Each point is reached from the start by the listed moves, each made 0, 1 or 2 times, or once backwards (-1), plus a little noise. Say if it took an odd or an even number of moves. Then give how often each move was made.

Moves:
(1): [  4.7 -21.5 -14.3 -16.4  -6.6   1.1]
(2): [-8.0  9.9 -7.5 -7.4  9.1 -2.2]
(3): [ 11.8  -6.7   5.7 -19.3   9.0  -5.4]
Start: [-3.4 12.2 -2.1 -3.6  3.0  3.0]
Points:
[ -5.8  36.7   8.5 -13.8  27.8  -6.7] -> odd (-1, 1, 1)
[-11.2  -2.4 -23.9  -1.0 -14.0   9.7] -> even (1, 0, -1)
[-34.8  61.1  -9.2  17.6  19.4   3.1] -> even (-1, 2, -1)
[ 16.8  -4.1  10.5 -15.1   5.2   1.0] -> even (0, -1, 1)

Moves:
(1): [ 3.9 -2.6 -0.1 -6.2 -7.2  1.9 -6.9  1.4  3.4 -0.2 -3.3]
(2): [-8.1  2.3  8.1  5.4  0.8  3.7 -6.2 -1.0  8.5  7.9 -0.4]
(3): [-7.7 -0.4  1.2 -0.1  5.1 11.2 -8.0  0.3  2.3  3.7 13.8]
(4): [ 12.1 -12.9   3.5   3.4  -0.2  -1.7   8.3   2.2  -8.8  -2.6  -1.0]
(5): [ 6.4  6.6  8.4 -0.6 -6.4 -8.0 -9.0 -5.0  3.2 -5.4 -2.7]
(6): [ -7.0 -11.4  -0.5  -0.5  -2.1  -5.4   2.0  -7.5   7.5   0.3   3.2]
(7): [-14.1  -0.9   4.9  -5.7  13.3  -1.0  -0.4   7.0   6.4  -6.2  -2.1]
(8): [ 6.5  5.5  3.6 -4.4  4.0  6.3 -9.0 -7.3 11.0  4.7 -8.8]
Start: [  2.2   1.7  -0.4  -9.2 -12.9  -0.6   4.4   6.0   3.2  -2.2   0.6]
Points:
[-92.4 -17.4   4.7  -6.7  30.9  15.1   2.2  13.1  34.5   4.6  45.2] -> odd (-1, 1, 2, -1, -1, 2, 2, -1)
[-10.5  -3.2  21.2  -6.7 -34.0 -12.5 -24.1  -2.1  21.1  -5.4  17.0] -> odd (1, 1, 1, 0, 2, 1, 0, -1)
[ -2.4  10.0   5.2 -13.5 -23.4  -2.1 -30.5 -36.2  31.2   0.2  27.6] -> odd (-1, -1, 2, -1, 2, 2, -1, 1)
[  9.6  28.4  11.6  -6.8 -28.6   3.9 -27.7 -16.6  29.3  14.7  -8.1] -> odd (0, 1, 0, -1, 1, 0, -1, 1)
[-47.2  -4.1  31.2 -14.0  27.9   3.5 -17.0 -12.5  66.8  12.8 -11.2] -> odd (-1, 2, 0, 0, 0, 2, 2, 2)

Moves:
(1): [  9.2  -3.5  -5.1  -0.3 -11.6  13.7   1.8 -12.7 -10.3  13.2  -3.5   9.3]
(2): [  6.5   6.5  -7.3  -4.9  16.4   8.9 -17.4   2.8   3.8   6.0   3.4   2.9]
(3): [  4.5  -6.4  -4.6   9.1  -2.8  -7.8   6.6  17.2   5.5  13.4   0.9 -13.9]
(4): [  4.8  13.0  19.9  -3.1 -10.2  -7.8   2.1   2.3  11.6   5.1  -0.1   0.1]
(5): [  5.0  16.1  -3.0  -0.6   2.9   1.3  -1.9   3.6 -13.1  10.4   1.2  -9.1]
(6): [ 4.2 -5.1 10.5  1.4  8.1  5.4  0.6  3.5 -7.5  4.4  1.7  9.9]
(7): [ 3.0  1.6  2.3 -6.6  7.1 -2.0  8.5 -2.3 -4.5 -9.7  6.3  2.8]
(8): [-4.7  6.3 -1.9  7.1 -0.1 18.8  8.5  8.2 14.4 -4.5 10.0 -0.3]
(9): [ -0.7  -1.8   2.3  17.1   5.4   2.3   0.4  -3.5   0.8  -4.3 -20.9  -5.7]
(10): [ 9.6  2.1  7.0  5.0  1.8  4.6 -1.5 -8.8  3.5 -3.0  4.3 -8.5]
(11): [-16.7   3.8   4.9  -2.3  -4.2   1.7   2.7  -9.1  -8.0   5.8   1.4  -4.2]
Start: [-1.1 -1.5 -5.7 -0.9  6.6 -3.3  4.2 -5.4 -0.3 -8.4  2.2  2.8]
Points:
[ -6.7 -11.1  -0.7 -38.7  -2.4 -42.3  31.0  -9.1 -32.5 -22.7  18.8  20.6] -> even (0, -1, 0, 0, 0, 0, 2, -1, -1, -1, 0)
[-15.5  50.8  36.3 -45.1   3.1 -41.1  25.9  15.0  -1.0  -7.9  38.0  -0.7] -> odd (-1, 0, 0, 2, 1, 0, 2, 0, -1, -1, 1)
[ 41.9  61.6  36.1 -50.6  13.2 -22.1 -13.1 -41.3  -1.9 -16.2  35.7  -4.7] -> even (0, 1, -1, 2, 1, -1, 2, -1, -1, 2, 0)
[ 10.1  -3.9  17.1  -3.0 -11.0  27.2  35.8 -35.0 -65.3  27.5   4.0  27.2] -> even (2, -1, 0, 0, 1, 2, 1, 0, 0, 0, 1)

Moves:
(1): [ 8.1  5.8 16.4 -1.7  4.3 -7.1  3.6 -0.6  4.6 -4.5  6.3 -1.5 15.9 -3.3
 -1.4  3.7]
(2): [ 16.3   2.0  -1.8  -7.9  -5.9  10.6 -12.5  -3.6  -1.8 -13.9  -9.1   0.9
  10.2  -2.5  -0.4  -7.0]
(3): [  4.7 -14.1   2.4  -2.6  -4.0   7.5  -5.2   0.1  -5.0  -2.1  -7.5  -0.2
   1.0  12.7  -4.4  -3.4]
(4): [ 4.3 -6.5  3.0  0.8  2.7 -4.7  2.5  7.3 -1.2 -2.6 -4.8  5.4 -2.8 -3.4
  3.5  2.8]
(5): [  1.7   0.5  -3.1  -1.5   6.1  -0.1  -4.8  -3.7  -0.1   4.8  -4.4  -8.1
   0.5 -10.1   3.3  -9.0]
(6): [ 4.9  9.1  5.2 -0.6 -3.5  3.1  1.1  4.6  1.4 -3.9  3.2  6.7 -4.1 -1.8
  1.3 -4.2]
(7): [ -0.9  -7.1  -2.6   4.8 -12.0   3.7   1.1  -2.6 -13.5  -2.4 -10.9   5.0
  -9.0   0.3  -5.8  -3.8]
(8): [  3.2   3.8  -5.9 -10.2  -5.1  13.8  -0.9 -12.5   0.2  -7.2 -13.6  11.2
   2.0  -6.3   3.7 -14.5]
(9): [  1.8   2.5  -2.2   1.9  -5.2   3.1 -13.3  -4.8  10.8  -2.8   6.2   3.0
  -4.5  -0.2  -5.0  -2.2]
(10): [-17.1 -18.2   2.3  11.2 -10.6  -4.6   7.0   6.5  -2.4  -3.4 -11.0 -16.3
 -13.1   7.2  -4.2   6.9]
(11): [-10.3 -11.4  -7.7  -5.2 -11.9   6.6   1.1   7.3   3.9  18.4 -10.6  -1.5
  -0.6   5.8  -3.6   4.5]
(12): [15.5 -1.1  1.5 -5.3 -2.9  0.4 10.5  1.5  3.2  2.9 -0.6  0.7 -2.2  0.6
 -6.6 -0.9]
(13): [10.4  4.6  2.8 -8.3 -2.4  7.9 -9.6 -8.6  2.2  2.9 -6.5  1.6 -1.7  5.8
  0.0 -0.8]
(14): [  1.6  -5.7  -5.3  -8.5 -10.6   2.0  -3.8  -4.8  -2.6   0.8 -12.5  -1.3
  -1.3   3.8  -0.4  -8.8]
Start: [-1.1 -0.1 -3.5  4.0 14.6 11.0 -0.3  7.0  9.3  8.7 -9.9 -4.2  4.3 -4.3
 -4.6 -6.3]
Points:
[ 56.2 -43.6   9.7 -35.8   4.5  15.6  13.1   3.8  -8.2  17.4 -63.7 -22.0
  17.1   3.9 -14.1 -42.9] -> odd (1, 0, 2, 1, 2, 0, 0, 0, -1, 0, 0, 2, 0, 2)
[  6.2 -50.1 -11.3 -14.2 -53.2  32.1 -24.0   1.6   4.7  23.7 -90.6  -5.4
 -13.0   7.6 -23.2  -1.0] -> odd (1, 1, -1, 2, 0, -1, 2, 0, 1, 1, 2, 0, 2, 1)
[ 94.9  -0.8  41.9 -31.4  10.2  27.6 -22.1   2.6  -7.0  -9.9 -51.5 -14.3
  39.6  -9.1 -10.5 -24.6] -> odd (2, 2, 1, 1, 2, 1, 1, -1, -1, 0, 0, 1, 2, 0)
[-15.3 -36.1 -13.3   4.5 -49.6  27.6  11.0  -9.2  32.5  31.1 -49.8 -11.5
 -53.8  24.9 -42.0   9.3] -> odd (0, -1, -1, 0, -1, -1, 1, 1, 2, 2, 1, 2, 2, 0)

Moves:
(1): [ 12.3   4.7  11.0  -8.9  -2.7   7.1   7.2  -5.1 -12.3  12.4 -15.4 -16.3
  -3.8   5.3  -0.4   8.6  -4.4 -12.1  -9.4  -1.2   3.9   6.1]
(2): [ 2.3 -6.2  3.4 -2.5 -2.4 -3.2 -2.7 -0.6 -0.7  0.3 -2.0 -0.6  1.3  4.4
 -1.4 -1.3  2.9 -2.5  1.8 -4.8 -1.0  6.1]
(3): [  6.9  -0.3  -1.8  -0.2  11.3 -17.3   6.6  -1.1  -1.9  -4.1   2.7   5.4
 -10.5  -7.8   3.0  -6.3   5.9   9.7  13.2   3.3   3.6  -0.1]
(4): [  6.0   1.0   1.8  -9.0  -2.4   1.0   8.4  -0.9   1.9  -2.7   1.5   3.6
  -5.4  -5.0   2.6 -17.1   6.8   4.9  -1.6  -7.2   3.0  -1.1]
(5): [ 3.3  4.7  3.2 -2.5  2.4  3.0 -0.4 -2.1  0.3 -0.3  2.8  1.0 -4.4 -5.8
 -4.6  1.0 -1.6 -7.7 -3.4  1.9  0.1  1.8]
(6): [-8.6 -3.7 -2.7  2.5 -0.6 -2.2 -0.2  0.3  2.8 -3.4 -0.4  2.1 -3.0 -2.2
 -1.6 -6.0  9.0  4.1 -0.1  4.8  0.4  1.6]
(7): [-17.5  -1.7   1.0   4.5   6.5 -10.9 -12.8   4.9  -1.4 -21.7   4.4  11.9
   5.2   2.9  -7.8 -14.2   0.6  19.0   1.8  12.3  -6.9  -4.6]
(8): [-5.8  9.3  8.2 -4.1 -7.5 -3.9 -1.4  0.3  4.1 -1.6 -5.0  0.6  1.8  3.6
 -8.3  4.4  0.0 -0.8 -8.7 -2.8 -4.7 -6.2]
(9): [  2.0  -3.2   2.2  -0.3  -0.8   1.2   2.3  -0.1 -10.5  -2.9   9.2  -8.7
  -8.1  -0.2   1.1   4.0   1.0   3.1   2.7  -2.8   5.5   5.5]
(10): [ -0.3   7.5  -8.2   4.7   3.0  -2.5  -4.0  -4.6  -7.3  -2.0   6.1   2.4
   1.3 -11.5   2.6  -5.6   4.6   9.8  13.4  -2.0  -1.3   2.7]
(11): [  1.3   2.2   4.3   9.9  -7.3  -1.9   8.4  -7.3  -7.5   4.4  -3.0  -7.2
   0.7   9.0  -2.9  -2.0  -1.8 -14.1  -4.4  -1.4   0.2  -7.6]
(12): [  9.3  -1.3   1.5   0.0  -0.2   3.9  -0.2  -5.1  -8.2   1.0  -1.1   0.7
  -5.6   0.2   3.0   4.6   0.6  -0.4 -10.3  -0.3  -5.8  -2.9]
(13): [-11.5  -5.5   2.9   1.7  -2.2  -4.3   1.0  -4.9  -0.7   2.4   1.9   1.8
   4.6  -3.8   2.9  -1.7  -1.9   0.0   0.1  -2.1  -1.0  -0.9]
(14): [ -7.5   2.0   5.6   2.1  -3.8  -4.8  -5.6   0.4   5.7   5.0   1.6  -0.9
   3.5   3.1   3.6 -10.5   4.4   4.8  -4.3  14.1  -2.2  -8.5]
(15): [ 4.6  2.8 10.8  2.4 -7.6  7.2  3.5 -0.4 -3.8  5.2 -7.8 -0.3 -0.2  7.7
  0.8  6.7 -0.8 -7.3 -2.9  3.0  2.7 -2.0]
(16): [ -4.6  -2.4  -5.6   4.9  -3.3  -4.7  -0.7  -8.8   6.6  -2.9   6.1   5.5
 -12.9  -3.6   0.7 -13.2  -0.8  19.6   7.3   1.4  -5.4   3.2]
(17): [ 13.4   8.4   7.2  -0.2   3.1  12.4   9.8   3.9  -6.4   7.4  -4.5  -8.7
 -10.7   0.4   7.3   4.8   2.8  -9.6  -3.2  -8.1  -9.6   2.7]
(18): [ 9.3  0.6  1.8  5.2  4.7  6.5 -3.9  1.4 -1.8  0.8 -4.6 -2.7 -4.1  0.6
  6.4  5.8 -3.0 -4.1 -6.0 -9.9  9.0  5.5]
(19): [-10.0  -4.6  -4.9  -1.3   1.1  -2.7  -7.2  -7.3   8.1  -8.6   4.2   1.8
   1.3   3.8   9.9  -9.4   4.8   6.4   7.3  -1.4  -0.9  -2.2]
(20): [ 0.4 -2.3  5.2  2.0  3.3  4.0 -0.2 -2.1  1.0  0.7 -0.2 -0.7  1.4 -4.5
 -9.1 -0.8  3.2  6.5  4.3 -1.5 -0.4 -7.4]
Start: [-13.8  11.5  -4.5  -0.8   9.2  -4.1   8.1  -0.8   3.3  -4.0 -12.2 -11.2
  -0.7   8.5  -2.2  -3.6   1.9  13.9   9.8  17.0  12.2   2.7]
Points:
[ 18.0  20.7   8.5  -1.7  -9.0  -8.4  37.5 -14.2   3.3   2.7   3.8  -2.5
 -76.5 -10.6 -20.9 -14.0  34.0  25.4  17.4  17.9 -11.0  21.7] -> odd (-1, 2, 1, 0, 2, 2, -1, 1, 1, 0, 0, 1, -1, 0, 1, 2, 1, -1, -1, 0)
[ 45.6  27.3 -21.0   9.4  32.2  -5.7  82.3 -68.5 -31.8  19.7 -13.5 -52.1
 -79.5 -33.8  56.8 -71.8  29.0  39.4  78.6 -52.6  25.6  23.9] -> even (2, -1, 2, 2, -1, 0, -1, -1, 0, 2, 2, -1, 1, -1, -1, 2, 2, 1, 2, 1)
[-57.5  -2.8  23.3  10.0  -9.8  -2.6  27.7   9.8   1.8 -12.0   5.6 -10.4
  12.4  12.5 -26.9 -32.3   2.4  14.4   1.3  16.4  -7.0 -21.8] -> even (-1, 0, -1, 1, 0, 0, 1, 0, 1, -1, 1, -1, 2, 0, 0, 0, 1, -1, -1, 1)
[-12.2  -4.2  26.0   3.2  -1.8 -17.3  44.2 -55.0 -68.1  -1.0 -19.2 -49.6
  -7.0  -2.2 -13.1 -16.2  36.4   5.8  41.3  -9.1  51.5   5.3] -> even (2, 1, 1, 1, 0, 2, 0, 0, 2, 2, 2, 0, 2, -1, 1, -1, -1, 0, 1, 2)
[-58.8   3.3  34.4  52.1 -12.7   5.6  -4.6 -16.9  -2.6 -14.3  11.4  -6.2
   8.6  10.1 -21.2 -68.0  36.5  18.8  15.7  43.5  23.6 -24.3] -> odd (-1, 1, -1, 1, 2, 2, 1, -1, 1, 1, 2, -1, 1, 2, 2, 0, 0, 1, 0, 2)
[ 10.3 -21.2  22.1  -4.9  32.6   1.2  20.5  -9.5 -38.8 -36.4 -21.5 -27.3
 -74.6  13.1 -16.9 -23.4  26.0  93.1  30.1  28.7   4.7  33.5] -> odd (2, 1, 1, 0, -1, 2, 2, -1, 2, -1, -1, 1, -1, -1, 1, 2, 1, 0, 0, 2)
